Each point is reached from the start by the listed moves, each made once or not at all, plus a little noise. Say if it took an odd or an even number of moves. Then give how often each move was made.

Moves:
(1): [-95 -12 -13 -14 -19 -33]
(2): [  6 -16 -19  -1 -16 -11]
(3): [-18  -4  12  45  16 -22]
Start: [ 10   1  14  13  21 -13]
Points:
[ -4 -22   8  62  20 -47] => even (0, 1, 1)
[-89  -8  -3   1   3 -50] => odd (1, 0, 0)
[ 15 -13  -6  14   6 -24] => odd (0, 1, 0)

Moves:
(1): [-19  29   8 -39   2  -1   2   6]
(2): [-12   5 -28  -7  15  -1  -3   7]
(3): [ -7 -18  12  10  45 -13  -5 -40]
(4): [ 11  -3  -6 -13  -1 -10 -18 -33]
(5): [-11   8   2  -3  -2 -12 -24  -6]
(6): [  9   8   9  -1  16 -15  -8  -1]
(7): [ -1 -31  21 -24   5   7 -39 -21]
(8): [-16  -4  -9 -24 -13  -2  25   6]
Start: [  3 -10 -19  -4  -8  -6  -1   1]
Points:
[ 14   6 -14 -23   4 -42 -51 -39] => odd (0, 0, 0, 1, 1, 1, 0, 0)
[-21 -27  13 -95  45 -41 -47 -82] => even (1, 0, 1, 1, 0, 1, 1, 1)
[-28 -14   2 -61  73 -28 -56 -46] => odd (1, 1, 1, 0, 0, 1, 1, 0)
[-55 -13  -6 -93  59 -44 -51 -47] => odd (1, 1, 1, 0, 1, 1, 1, 1)
[ -8  -2 -18  -8 -12 -16 -29  -6] => odd (0, 0, 0, 0, 1, 0, 0, 0)
[-11  10 -37 -15  23 -33 -36  -1] => odd (0, 1, 0, 0, 1, 1, 0, 0)
